Each row is a point. Each copy is the shape, with its points in the same order, turned, moved and blurred by noise. Say if it was mirrored as well.
(in the rows, 128 means zero)

Shape (6 x 2):
[[216 191]
 [ 69 119]
 [ 83 107]
 [ 98 121]
 [116 156]
 [107  99]]
Copy 1 (6 x 2):
[[ 66 244]
 [155  98]
 [133 100]
 [129 117]
 [132 156]
 [111 107]]
Copy 1 is: mirrored
Copy 2 (6 x 2):
[[209 150]
 [ 44 147]
 [ 50 132]
 [ 69 138]
 [108 153]
 [ 71 112]]
Copy 2 is: only turned
Copy 3:
[[140 238]
 [ 93  80]
 [115  83]
 [119 100]
 [ 96 136]
 [137  97]]
Copy 3 is: only turned

Shape, 6 rows:
[[ 86 129]
 [ 90  60]
 [169 130]
 [ 86 178]
 [183 184]
 [106 169]]
Copy 1, 6 rows:
[[ 90  80]
 [132  19]
 [159 125]
 [ 62 118]
 [145 183]
 [ 84 124]]
Copy 1 is: only turned
Copy 2, 6 rows:
[[ 92 101]
 [146  57]
 [135 169]
 [ 46 126]
 [101 202]
 [ 68 129]]
Copy 2 is: only turned
Copy 3:
[[100 120]
 [131  61]
 [164 156]
 [ 60 139]
 [139 201]
 [ 83 145]]
Copy 3 is: only turned
Copy 4, 6 rows:
[[ 90 120]
 [100  58]
 [165 124]
 [101 175]
 [192 180]
 [109 174]]
Copy 4 is: only turned

Shape:
[[ 92  76 127]
 [144 120 121]
 [100 100  58]
 [107  44  60]
 [161 152 130]
 [128 201 181]
 [134  78 158]]
Copy 1:
[[152 184 156]
 [151 128 130]
 [127 185  89]
 [174 220  91]
 [133  98 134]
 [ 87  75 194]
 [183 144 168]]
Copy 1 is: mirrored
Copy 2 (7 x 3):
[[179  98 156]
 [111  99 133]
 [171  81  86]
 [198  40 120]
 [ 82 120 123]
 [ 83 197 140]
 [130  95 184]]
Copy 2 is: mirrored
Copy 3:
[[174  76 188]
 [162 116 127]
 [198 143 196]
 [243 107 201]
 [143 134 107]
 [ 65 124 101]
 [170  58 150]]
Copy 3 is: mirrored
Copy 4, 7 rows:
[[155  84 172]
 [151 120 111]
 [205 140 169]
 [230  90 174]
 [135 138  84]
 [ 60 159 100]
 [139  65 126]]
Copy 4 is: mirrored

Shape, 9 rows:
[[160  77  54]
 [172 144 115]
 [ 97 102 113]
 [187 125  99]
 [135 142 177]
 [181  94 116]
 [ 98 160 152]
 [ 21 148  65]
 [ 85 151 147]]
Copy 1, 9 rows:
[[147  61  71]
 [110 144  82]
 [147 106 150]
 [125 128  59]
 [136 190 131]
 [157 129  70]
 [110 164 163]
 [ 84  61 213]
 [114 153 174]]
Copy 1 is: only turned
Copy 2, 9 rows:
[[141 153  38]
 [181 124 117]
 [105 164 116]
 [184 118  86]
 [142  92 165]
 [150 103  77]
 [139 135 186]
 [ 94 249 156]
 [120 146 176]]
Copy 2 is: only turned
Copy 3:
[[ 34  98  76]
 [116 128 107]
 [ 63 122 154]
 [ 84 134  77]
 [124 161 135]
 [ 74 147  84]
 [131 137 170]
 [ 76  45 225]
 [101 143 199]]
Copy 3 is: mirrored

Shape (9 x 4):
[[191 132  98  96]
 [ 82 129 121 133]
 [104 137 108  98]
 [188 144 171  73]
 [ 83  79 103 153]
 [190 166 134  59]
 [210 228 171 107]
 [135  78  81  98]
 [106 136 106 111]]
Copy 1 (9 x 4):
[[172  93 136 181]
 [ 83 158 116 129]
 [111 163 119 154]
 [197 117 165  99]
 [ 72 125  61 140]
 [190 145 174 149]
 [169 109 249 117]
 [131 126  74 180]
 [107 155 118 141]]
Copy 1 is: only turned
Copy 2, 9 rows:
[[157 216 154 110]
 [112 120 173 143]
 [148 146 188 139]
 [170 181 178  44]
 [111 108 129 177]
 [175 203 192  66]
 [112 212 218  17]
 [172 161 134 166]
 [127 145 182 148]]
Copy 2 is: mirrored
Copy 3:
[[138  87  53 139]
 [ 99 146 147 161]
 [ 88 117 118 155]
 [154  61 102  86]
 [ 95 196 116 153]
 [136  43  79 121]
 [207  16 128 144]
 [ 90 142  56 135]
 [ 96 122 116 162]]
Copy 3 is: mirrored

Shape:
[[111 103 215  21]
 [ 63  70 174  86]
 [141 102  70 161]
 [168 133 116 182]
 [108 102 127 135]
 [140 172  73 150]
 [112 149 146 157]]
Copy 1 (7 x 4):
[[180   7 186 108]
 [100  36 129  73]
 [118 146  46 158]
 [175 181  83 124]
 [127 115  99 112]
 [125 178 108 200]
 [127 152 137 125]]
Copy 1 is: mirrored
Copy 2:
[[125  10 102 207]
 [101  69  53 158]
 [168 177 135 119]
 [143 149 180 101]
 [125 129 110 129]
 [144 187 177 163]
 [ 97 126 155 139]]
Copy 2 is: mirrored

Shape, 12 rows:
[[153 132  92 139 197 204]
 [186 132  80 104 165 193]
 [ 97 115  55 102  93 127]
 [144  76 120  74 108 183]
 [194 111  81 182 191 132]
 [115 148 123 179 115 174]
 [141 207 197 132 141 212]
 [168 182 171 141 106  80]
 [192  78 148 120 103  75]
 [ 98 152 134 146  63  95]
 [140 107 136 169 110  58]
 [177 144  90 143  84 216]]
Copy 1:
[[103 123 136 129 232 123]
 [120  84 115 111 216 105]
 [ 82 100 101 164  96 108]
 [ 87 104 144  69 130 123]
 [173 100 183 179 222  99]
 [139 138 124 155 168 196]
 [165 172  69  69 209 194]
 [235 153 119 123 125 135]
 [195 114 188 102  99  87]
 [164 158 110 157  71 161]
 [197 156 170 161  98 112]
 [128  58 106 121 172 184]]
Copy 1 is: only turned
Copy 2 (12 x 6):
[[136 102 110 102 226 214]
 [132  99 101  65 187 220]
 [112 130  51 134 112 154]
 [142 115 126 127 105 227]
 [176  52 112  83 207 142]
 [178 181 113 135 186 158]
 [140 208 189 103 212 198]
 [151 152 185  88 131  78]
 [176  76 154  88  85 117]
 [155 182 117 140 115  92]
 [172 108 128 139 126  72]
 [184 173  89  66 169 217]]
Copy 2 is: only turned
